Each row is a point. Two turns around zero, p and q, are shown by what they do to some points. Where does a point land after both, in the order given? Backwards means that the second turn is done in reverse. Each puzzle has new turns, and all numbers are rounded.

Turn p:
[4 26 10] => [20 6 -18]
[-19 -27 6] => [-7 4 33]
[35 -37 4] => [-10 -48 15]
[-20 39 -19] => [-2 38 -29]
Turn q:
[4 28 25] => [15 13 32]
[-34 -16 20] => [-39 0 16]
[0 -13 3] => [-7 -11 -1]
[-11 32 -22] => [10 38 -11]
[41 -31 -26] => [21 -39 -36]
Where do these land?
q, then p: [-35 10 25] => [33 28 8]
q, then p: [9 -5 33] => [19 -13 25]
q, then p backwards: [31 6 -38] => [20 42 16]
p, then q: [-50 -7 -8] => [9 34 37]
p, then q backwards: [9 -14 -15] => [-10 -19 6]
q, then p: [37 9 3] => [-1 -38 -4]

Turn p:
[43 -9 -2 12 4 26] => [15 -28 -14 7 38 11]
[-43 -14 3 -4 28 20] => [-32 -13 -6 -27 -16 -32]
[-35 29 16 -32 -8 15] => [-37 16 36 -25 -6 6]
[21 4 18 26 35 -17] => [-2 -21 -3 47 3 -18]
[8 -14 -5 26 -46 -42] => [44 13 -12 16 -37 31]
[11 13 14 -54 -11 -1] => [8 19 49 -15 21 0]
[-6 -9 -43 27 -3 -1] => [4 13 -50 -3 -5 3]
Turn q:
[-19 -10 -72 -1 16 -10] => [32 -39 -16 18 20 -49]
[4 1 9 18 -20 22] => [-8 31 -15 7 2 5]
[-32 -9 -20 18 41 -53] => [-16 -59 30 26 25 -21]
[21 16 11 -20 3 30] => [27 26 6 -16 -14 15]
[-2 -17 -47 -14 15 -39] => [9 -52 -1 2 -7 -40]
[34 22 24 11 -16 4] => [-15 40 16 -13 -19 -1]
[-14 22 39 -11 -27 15] => [-14 27 -6 -31 15 34]
[10 -4 13 -2 4 37] => [19 25 -6 9 -9 23]
[-1 -20 44 1 -17 -6] => [-34 3 -8 -3 -15 34]
Where do these land?
q, then p: [6 -37 28 13 -18 -6] => [-19 5 -24 -29 -20 22]
q, then p: [-3 28 10 43 -13 -31] => [-35 7 19 12 -40 -23]
q, then p: [41 29 8 -25 25 -7] => [18 -10 53 2 5 24]
p, then q backwards: [-5 33 -5 -25 -18 -12] => [12 25 30 17 2 15]
p, then q: [-32 27 25 -23 26 40] => [-12 -41 -3 -8 33 47]
q, then p backwards: [1 -23 -26 -1 -28 -4] => [-12 -19 -20 24 23 2]
q, then p: [8 -10 -15 -12 -24 19] => [10 29 -13 -1 16 8]
p, then q: [-26 -45 -32 -22 7 10] => [12 -34 1 -46 -20 -23]
q, then p: [10 -3 7 52 43 -10] => [-18 -40 -2 33 -39 16]

Turn p:
[-20 10 25 -35 18 -20 -21 38 26] => [-26 21 -9 -21 -17 -56 7 22 -6]
[26 -9 -1 -23 -24 -24 -1 -31 19] => [6 44 2 1 -14 18 -35 -7 4]
[26 -26 -22 26 -10 -1 32 8 18] => [13 -2 -23 35 0 6 -8 -45 -1]
[-36 -2 42 41 1 -4 7 -51 0] => [-47 -37 11 -17 -8 46 -23 1 -27]
[-11 14 -23 10 40 14 -21 0 -9] => [24 -29 15 4 8 -16 10 25 -23]
[-25 -10 -25 -17 -14 16 -26 11 -9] => [26 10 -5 -27 -3 2 36 6 -9]
[35 -33 -10 20 -12 49 20 -26 9] => [33 -18 -43 13 20 41 -26 -18 9]
[3 -30 -2 -27 6 -6 28 27 -25] => [10 0 3 -21 12 -28 4 -38 30]
[-36 74 7 -11 26 -5 -3 23 10] => [-41 6 24 11 28 -38 29 47 -25]
[38 11 8 17 -29 -20 -16 0 -39] => [3 2 25 24 -27 25 6 6 48]
Turn q:
[-14 -43 -17 -27 26 -24 35 13 -30] => [16 -27 3 -24 -19 -23 62 6 -17]
[1 -68 23 -15 0 -23 2 28 -40] => [-17 -41 32 -31 -34 -48 23 -6 -19]
[31 -8 -27 -16 -3 44 -21 7 -17] => [20 48 15 -34 -5 -19 -15 -1 -4]
[-36 -29 2 10 -18 -17 3 -21 -2] => [-35 -15 -14 4 -10 8 18 -16 -31]
[-1 6 48 22 -23 4 -9 -6 -20] => [-39 -3 27 31 -7 -10 -21 4 0]
[1 46 -32 2 3 -15 12 -41 -3] => [22 28 -41 40 -8 18 10 12 2]
[21 -7 16 48 3 8 -11 2 -6] => [-21 -3 0 5 18 -26 -33 25 -10]
[28 -11 -17 -21 -13 -11 7 -17 12] => [35 -1 -6 0 -18 3 -10 -13 -23]
[-6 55 13 1 12 38 8 -23 50] => [16 26 4 34 55 45 -15 -10 20]
[-16 32 10 4 15 -10 -54 23 36] => [-16 -8 -24 -7 21 9 -29 -26 59]
[-11 25 -18 -8 -4 7 28 34 20] => [16 -4 6 -18 6 43 10 23 20]
Where do these land?
q, then p: [8 -1 17 5 -43 33 -40 68 0] => [-25 37 -28 -57 -19 -13 5 53 -8]
p, then q backwards: [0 -15 8 -42 -27 15 11 -6 12] => [-7 9 -37 3 7 26 -29 4 13]
p, then q: [25 24 -44 -2 18 -36 12 -20 19] => [-28 2 -4 40 1 -35 -33 25 21]
p, then q: [6 -4 -7 -25 34 -1 -16 4 2] => [14 -23 -4 -1 -25 -17 -14 -4 18]
p, then q: [-2 -14 -27 22 -30 -34 0 18 -13] => [-5 8 12 41 0 23 -11 12 -36]
p, then q: [-11 14 50 -12 -7 -1 35 18 -29] => [-8 -25 -12 -2 33 27 34 -39 6]
p, then q: [-7 15 24 15 4 30 9 -20 14] => [-14 13 -4 -38 15 -13 21 0 7]
q, then p: [-55 23 -12 23 27 21 -4 -56 11] => [5 -41 30 28 52 -4 11 -1 -49]
q, then p backwards: [-8 -53 -14 26 20 -21 -2 12 17] => [-43 -20 17 2 33 33 6 10 10]
p, then q: [1 -10 -23 27 23 25 0 -3 -17] => [11 -8 9 -13 6 -34 -6 6 -33]
q, then p backwards: [43 21 27 -37 -18 -31 -5 -15 -16] => [50 -20 -21 25 16 -40 -17 7 -6]

Turn p:
[16 -7 0 -13 -10 66 32 -20 24 29 32 -17] => [-17 10 -34 -22 -11 6 2 0 51 24 54 29]
[22 41 -2 -23 -21 -34 9 -39 0 -22 24 -46] => [-16 46 39 -41 -14 -3 -31 33 -24 15 20 -11]
[-31 18 -15 26 8 -33 0 53 5 9 -21 4] => [24 -5 -16 33 6 -15 0 17 -12 17 -60 -15]
[-45 -32 27 3 -4 -22 -43 12 -6 -9 -17 -3] => [-2 -26 16 20 25 -16 -26 -8 13 -45 -32 -23]
[4 -10 -18 -2 -6 76 -11 -52 34 -10 19 22] => [38 -5 -13 -17 -10 10 8 -25 42 -9 81 3]
[32 -22 1 8 -20 58 25 1 23 -24 20 10] => [4 -4 -50 -8 -27 4 -2 -5 4 -16 54 33]
[13 -11 -33 -1 -1 -28 24 -19 -20 1 21 -22] => [-33 5 21 5 -38 2 6 18 -12 21 11 -18]
[-21 -6 35 31 17 -17 -3 -6 1 5 -32 23] => [22 -16 24 19 5 17 -4 -14 9 -19 -40 24]
[8 6 -9 -53 15 -25 29 -8 6 -18 37 -7] => [-31 42 23 6 -5 -40 6 3 -20 17 29 7]
[12 -7 9 20 24 -29 -40 34 3 22 -31 8] => [8 -43 4 23 42 15 -3 2 -25 9 -35 -1]
[3 15 -6 -23 21 5 9 -13 -27 -27 -2 -34] => [-13 6 23 -37 -8 -26 24 23 -7 -7 5 -1]
[-10 14 15 33 -3 -9 -26 40 -32 27 -6 40] => [10 1 -25 28 31 41 20 -7 -7 -14 -49 -15]
[-2 0 -3 -6 -20 -9 -4 17 -10 17 -45 22] => [5 -13 -13 -8 3 5 -3 -39 -12 8 -38 -11]
Turn q:
[16 -5 -7 21 -21 -37 -4 38 27 57 25 -4] => [24 6 -3 -17 8 -16 -8 -14 -7 39 30 -68]
[-29 -16 3 10 -11 -7 -16 11 24 22 25 -21] => [-15 -18 -12 -16 -14 -19 -22 -7 -24 21 20 -21]
[20 -18 -39 -13 -24 22 1 -19 7 -22 -27 5] => [11 2 -41 7 -16 21 43 -12 8 -11 -4 21]
[20 -10 22 -42 24 26 -9 -12 3 -22 4 5] => [4 12 22 2 -26 16 -7 -8 13 -27 21 42]
[6 -14 -2 16 -24 24 -9 7 -23 -12 18 -9] => [6 -2 -19 -5 -19 2 -17 -22 -4 -16 -30 -8]
[-9 45 5 21 -1 1 -36 12 -8 -13 -30 4] => [6 -23 14 -30 4 16 3 31 13 23 -39 7]
[-3 2 18 16 -20 -53 5 -8 -6 -24 10 -3] => [9 -12 0 17 -7 -32 -2 42 2 -17 -7 -30]
[-25 -18 18 28 -24 22 26 17 11 -13 -13 13] => [-29 -7 5 25 -21 20 10 -7 -30 5 -27 -23]
[4 -5 -44 -24 5 -34 17 -10 -13 -17 35 40] => [22 13 -40 50 23 3 -21 19 26 -7 24 3]
[-4 1 -20 -101 -24 8 45 -2 -12 14 -24 -15] => [13 86 -26 3 3 4 26 15 -44 -5 28 51]
[11 -19 21 26 120 24 -5 0 -8 7 -19 -14] => [-43 -37 66 -26 56 26 -10 -38 25 -44 25 20]
[-12 -11 28 9 1 -4 -7 -16 -8 30 3 7] => [9 -17 25 8 5 -24 -8 -15 -22 8 0 2]
[6 67 -4 31 -1 9 -7 -16 5 -9 -8 -8] => [-16 -1 9 -20 4 -14 12 17 45 30 -42 6]
Where do these land?
q, then p: [6 34 -5 40 -49 18 -12 -6 -29 25 -31 28] => [-8 -45 9 -34 -13 19 4 -33 -5 45 -32 31]
p, then q: [17 -3 -34 -32 43 -17 -2 3 -5 5 33 -15] => [-20 15 19 6 31 -27 -38 1 -27 4 2 -34]
q, then p: [-41 37 3 15 -33 38 -20 -2 -20 -5 -27 -20] => [-4 -19 -4 -18 2 -12 17 -63 2 13 -47 -16]
p, then q backwards: [13 -7 -18 9 16 -42 11 -2 43 -24 37 -16] => [-36 1 37 -37 -6 -33 10 -6 15 4 24 27]
q, then p: [4 -20 -1 4 -20 20 -21 -15 -37 -24 10 5] => [19 -27 1 -14 -21 9 -5 -25 -31 -15 11 -14]
p, then q: [-27 -7 6 29 21 -15 -22 -1 -35 -6 -34 4] => [-14 -3 21 -1 -16 18 41 0 -18 -43 -7 -5]
q, then p: [-16 -6 25 2 -6 -20 24 15 -20 -13 23 10] => [11 -15 -2 -9 13 9 -5 34 -12 -25 -24 -13]
p, then q: [-16 31 18 21 -5 47 -20 11 4 12 -6 41] => [-14 18 -7 3 5 23 33 -23 59 -7 14 16]
q, then p: [17 26 33 26 -15 34 -8 17 -20 26 -21 -20] => [-14 2 27 -51 14 -6 -10 -37 4 4 -24 23]
q, then p: [32 -44 -4 -23 38 -17 10 -7 53 -15 9 -17] => [-6 50 -8 28 -22 -16 -19 34 15 -24 48 0]
q, then p: [15 -7 -13 -26 40 -17 49 -26 13 -27 -2 -5] => [41 38 -5 40 -15 -18 6 35 1 -15 5 17]
q, then p: [-8 -41 -10 -21 22 -22 24 -31 28 26 31 -16] => [-9 35 32 47 -15 13 2 38 3 -9 19 -26]
q, then p: [15 -5 12 -56 -2 -47 -9 -10 29 -2 15 5] => [-19 40 -34 30 12 20 -14 30 -32 1 17 -3]
p, then q backwards: [-10 12 -11 11 -49 39 -5 53 -4 22 -38 18] => [7 -9 -68 32 -45 17 -21 10 -26 -2 12 -11]
